Each wall is flat, endless, passes through zero and stands at right angles to its row. A trip goes straight from one point to another. Which walls does it cross, in order?

Walls:
(1): [-16  -9]
(2): [-25  45]
(3): [13 -8]
(4): [-58  31]
(5): [18 38]
(6): [  9 -56]
(7): [ 61 -49]
(8): [-49  19]
(9): [12 48]
Trips:
[ 14 -19] to [ 13 -35] => 1
[ 17 -23] to [ 67 -15] => 5, 9
[-50 -22] to [-27  41] => 6, 9, 5
[-16  59] to [27 61] => 8
[-45   3] to [-13  29] => 9, 5, 1
[27 17] to [ 4 31] => 7, 3, 4, 8
[ 46 -14] to [37 27] => 9, 6, 2
[-28  21] to [ 1 39] => 1

Walls:
(1): [-18  -8  23 -17  33 -35  22  25]
(2): [-27 -41  22 -61   2   4  58  53]
(3): [ -6  19  16   0   9 -68   4  38]
(4): [-30  -4   5  21  -8 -11  16 -59]
(5): [-32  50 -31   3 -24  26 -21   3]
(6): [  2 -34  -1  -7   5  33 -12  11]
(7): [ 25  62  35 -43  26 -21 -56 -42]
(8): [-20   4  -4  24  21  18 -34   2]
(9): [-15  26 -23  -1   1  17  55 -68]
Trips:
[-12  34  -3  -3 -38  66  16 -20] to [ 29  22   1  58 -25  22  -4  -3] => 6
[ -8 -10  74 -70 -39  -6  -4  49] to [  4  15 -10 -93 -29 -19  -4  30] => 5, 6
[ 14  14 -23  24 -51 -13 -10 -37] to [-24 -33  20 -20  -1  16  17 -20] => 7, 6, 5, 2, 1
[-11  58 -32  31  69 -89 -16  29] to [ 39   8 -67  -1  18 -10   7 -19] => 9, 1, 8, 3

Walls:
(1): [-28  -7 -12 -31 -22 -14  -8  17 -11 -40 -27   1  28  31   3  12 -41 -18]
(2): [  8 -44  -9  40  -5  18  21 -11 -71  33   6 -36  38   5 -17  32  22  41]
(3): [-34  20 -16  26   2   7 -49 -16 -14  39 -14  37 -10  14 -68  26  -1  34]
(4): [ 23  41 -76   5 -20  42  91 -26   9 -10 -48  29 -29 -42 -15  -6  -1  -2]
(5): [ 15  48  26  12 -49 -35  -1 -32  13 -33  15 -10  -4  -6  -7  23  18 -36]
(6): [ 18  32  62  56  -6 -11  21   6  -7 -21  22 -23 -21 -11   6  -1  50  -2]
(7): [ 17  35  23 -30  21  42  27  29  22   5 -32 -15  -3 -26   3 -44 -34  48]
(8): [-51   1   4 -13 -15  -6  12  34  14  13  27 -19  22  33  -7  67 -19 -48]
(9): [-20  36  58  51  -1 -29  21  22  -7 -67  -5 -29  11  16  13  15 -61  18]
Trips:
[ -4 -23   0 -31 -10   5   7 -12 -75 -39  -7 -12  25 -23  34   7 -10  -1] to [ 57   5 -31   1  -2 -37 -12 -12  -2  19   2   8 -33  -6  19 -20 -13  30] => 4, 9, 7, 1, 2
[ 19   4  13   0   4  -7 -35  28 -16 -24  51 -30 -36   6  53  49  26  18] to [ -2 -25  -7  61  23 -14  20 -34 -18   8  14 -15 -30  -8   0  10   2  31] => 8, 3, 5, 4
[ 40 -32  -3 -25 -39 -23  20 -31  24   7  -3  33  35 -24 -15 -26  24  47] to [ 41  62 -55   7  12  62  56  11 -12  -6  13  20 -13  -3  50   8 -10  56] => 5, 6, 9
[-24 -45  13  12 -12  -6  19  30 -18  15 -60 -31 -13   4 -47 -29  20  15] to [-24  60  22   3 -24   1  -8 -33  27 -27  16   4 -50 -23  10 -40  43 -10] => 1, 5, 2, 9, 3
[-18 -43 -30  20 -21   7 -15  -1  -8 -45 -29 -18   4  15 -20  19  24  10] to [ 10  22  -8  42  44   5 -50  10 -29   7 -16 -27 -41 -30 -29  -7 -28  19] => 8, 4, 6, 1, 7
